Every row gives one point. Examples show where two turns around zero, p and q, send a point. Write where each new point lands after one turn and then the other. Backwards means that the second turn is done in reverse. Each puzzle has new turns, and all numbers are rounded.
In the rows, zero is written as 128.

Turn p:
[114 111] => [128 106]
[ 89 161] => [ 77 129]
[184 122] => [176 158]
[138 147] => [124 149]
[115 101] => [135  99]
Turn q:
[138 158] => [155 144]
[129 149] => [142 143]
[135  89] => [108  94]
[102  79] => [ 76 108]
[136 166] => [159 151]
Where do these land?
p, then q: [123 169] => [125 169]
p, then q: [142 161] => [143 160]
p, then q: [114  89] => [112  90]
q, then p: [132  92] => [131  92]

Turn p:
[115 146 110] => [121 150 112]
[179 115 126] => [176 117 145]
[137 151 167] => [117 138 172]
[142 133  79] => [160 148  93]
[101 146 137] => [ 97 142 129]
[ 93  78 149] => [ 95  74 117]
Turn q:
[113 122  45] => [111 145  47]
[149 119 152] => [149 112 148]
[142 103 155] => [141  96 147]
[107 166 135] => [109 164 145]
[151 135 159] => [152 126 159]
[108 124 122] => [108 127 122]
Where do these land?
q, then p: [105  91 146] => [108  88 114]
q, then p backwards: [135 108 148] => [139 107 145]
p, then q: [160 145  75] => [177 164 109]
p, then q: [113 167 143] => [105 156 153]

Turn p:
[127  96 187 123 156 115] => [129  96 167 124 151  80]
[149 102 130 117 128 108] => [133  91 124 116 138 129]
[ 96 134  94 114 151 177] => [116 186 132 118 162 153]
[114 133 142 151  53  76] => [105  97 116 113  42 117]
[110 136 118 136 118 202] => [108 177 163 148 135 169]
[134 177  99 122 146 187] => [154 191 128 158 145 164]
[154 116 123 132 119 106] => [132  95 112 131 124 133]
[135 126 123 151 153  98] => [123 114  98 141 139 101]
[135 132 137 106 127  83] => [153 105 112 104 116 105]
Turn q:
[158 171 186  83  99 118] => [175 196 154 113 104 100]
[129 115 112 157 178 146] => [102 102 143 129 149 174]
[135 144  92 113 114 140] => [138 125 103 142  96 143]
[124  78 121 140 137 147] => [124  78 131 108 142 131]
[ 96 134 116 117 141 147] => [ 95 125 120 115 106 137]
[127 105 123 148 163  61] => [117 138 102 132 204 135]
[128 149 145 137  64 136] => [146 132 141 157  95  78]
Where do these land?
q, then p: [ 94 127 138 108 128 201] => [117 115 174  76  87 141]
p, then q: [104 117 107 133 154 125] => [101 146 108 124 127 148]
q, then p: [178 151 113 115 148 101] => [153 148 125 179 143 155]
q, then p: [148 121 153 106 145  96] => [175 140 120 135 148 123]
q, then p: [ 95 153 117 132 142 119] => [110 166 121 121 113 121]
q, then p: [194  76 175 144  86 161] => [161  30 156 143 149 113]
q, then p: [108 158 120 146 138 115] => [108 160 122 139 115 113]
q, then p backwards: [103 122 102 140  82 107] => [136 139 131 170 148  87]
